Each row is a point. The points of each table are mixes of a few directions, plus a little noise. How many directions does each table use, and how many do they share? Where both have some left over, give the other angles between the two spaces (their principal angles), to ten degrees, smallest first.

First (7 x 3):
8  9  -17
-43  -53  95
34  41  -74
-7  -9  15
-8  -11  19
2  3  -6
15  18  -33
Second (6 x 3):
-23  -6  28
-4  41  -38
3  -31  29
-33  52  -22
47  3  -48
10  -60  52
Directions: first 1, second 2, shared 1

First:
-51  68  18  46  -2  17
-19  25  6  17  -1  6
67  -70  58  -42  -38  -83
26  -22  48  -12  -28  -51
-27  26  -36  16  22  43
-21  17  -44  8  25  45
28  -44  -34  -30  14  7
-5  3  -16  1  9  15
Second (7 x 6):
3  -10  24  4  29  -37
27  72  -33  25  -72  52
15  12  18  -10  3  -40
16  23  -7  -37  -34  -17
-52  -61  -28  31  31  87
12  -5  30  -24  21  -65
-21  -31  -3  10  23  21
Directions: first 2, second 3, shared 0; angles 40, 50

First:
7  83  -60  43  0  -9  76  7
-28  19  -36  -4  4  -11  -11  38
36  -17  -6  10  36  -17  11  -46
42  -50  52  19  73  -7  26  -45
6  -40  -11  12  -18  5  -9  -31
12  15  1  -36  -29  -5  -38  -21
-4  5  0  -10  -38  9  -14  -4
-73  -10  62  -29  -28  33  -42  98
Second (9 x 8):
-12  -6  -22  29  -40  48  13  -1
11  -13  -49  -18  -22  37  -58  -36
-6  17  -26  51  -13  11  63  8
-23  -29  96  -6  -7  -46  23  38
-8  5  28  -26  7  39  -36  17
2  4  14  -23  17  2  -25  4
22  -16  -39  -38  2  -9  -68  -43
-2  47  17  -13  49  33  0  32
16  -8  -18  45  8  -117  86  -18
Directions: first 5, second 4, shared 3; angles 70

First (8 x 9):
14  -31  16  5  -17  5  -14  -15  27
-4  62  18  -2  -15  30  -12  35  -40
-20  66  -28  -44  63  6  11  12  -65
-6  -51  -25  24  -4  -40  30  -12  37
-13  -37  -9  77  -72  -39  40  33  47
-22  -18  -50  0  39  -48  45  -9  3
13  25  34  -3  -25  38  -31  10  -11
39  -16  44  -57  28  50  -66  -53  3
Second:
18  -15  14  -35  28  19  -30  -35  2
-24  20  -17  45  -35  -23  37  45  -3
18  -15  12  -34  26  18  -27  -33  3
-13  11  -9  25  -20  -13  20  23  -2
16  -14  13  -33  26  17  -27  -32  2
-12  11  -8  24  -19  -12  19  24  -2
27  -22  20  -51  41  26  -44  -51  3
25  -21  17  -50  39  26  -40  -48  3
4  -2  3  -8  7  3  -7  -8  1
-61  50  -45  120  -93  -63  97  117  -7
Directions: first 3, second 1, shared 1

First:
18  -26  3  11  6  50  22  33  -18  -7  -2
-33  57  -15  -11  54  -52  -36  0  34  -4  -2
31  -50  4  38  -8  10  21  -16  -31  0  -5
-7  -29  4  23  -23  -22  8  -34  -23  18  5
0  61  -13  -42  83  85  -8  121  40  -40  -10
-74  47  0  -36  -34  -62  -28  -37  20  36  21
44  -18  13  -17  -65  -3  5  -39  4  -8  -3
22  -42  5  32  -14  -7  15  -27  -26  5  -2
Second (10 x 11):
53  36  11  -72  -82  -28  -14  -73  57  -28  -2
-3  -16  -5  18  11  -14  24  -57  -6  -1  12
10  35  11  -41  -26  29  -52  117  15  1  -25
-22  -27  -8  41  39  -3  26  -24  -26  9  11
-5  20  7  -16  -2  30  -40  114  -1  8  -20
-50  -41  -13  75  80  18  26  36  -55  25  8
21  13  4  -27  -32  -13  -3  -35  22  -12  1
30  28  9  -48  -49  -6  -22  -5  33  -14  -8
-14  -18  -6  27  25  -3  18  -19  -17  6  8
-19  -30  -10  43  36  -11  35  -54  -23  6  16
Directions: first 4, second 2, shared 1; angles 40
